Each point is reached from the start by the listed moves, each made 0, 1 or 2 times, or once backwards (-1), plus a little noise. Is the number of moves made odd or even? Then give how often each move was made.

Moves:
(1): [ 22 -24  -5]
(2): [-26   1  -8]
Start: [11  5 -8]
Points:
[-15   7 -14] -> odd (0, 1)
[ 60 -21  -5] -> even (1, -1)
[-17 -18 -30] -> odd (1, 2)
[13 27  5] -> even (-1, -1)

Moves:
(1): [ 0  0  5 -6 -1  3 14  7 11  4]
(2): [-2  1  3  4 -2 -3  4 -2  2  3]
(3): [-3 -1 -1  3 -1  1  2  9 -2  4]
(4): [  5  -5   3   8   3   3 -10  -5   4   3]
(5): [ -3  -6  10 -15  -7  -4  -8  -2  -1   5]
(6): [-9 -3 -3 -5 11 -2  6  3  7 -4]
(7): [ 1  8 -4  4  0  3  1  5 12 -6]
(8): [-1  1 -5 -9 -6 12 -4 -5  7  1]
Start: [ 0 -1 -2  3 -3  0  4  2  2  4]
Points:
[24 14  5 45  2 13 19 20 42  2] -> odd (2, 0, 0, 2, -1, -1, 2, -1)
[-25 -14   2 -60  -1  -2  -1  -3  17  -2] -> even (0, -1, -1, -1, 2, 2, 0, 1)
[-10 -11  10  -7 -12  24  -3  -1  56  21] -> odd (1, 2, 1, 2, 1, 1, 1, 2)
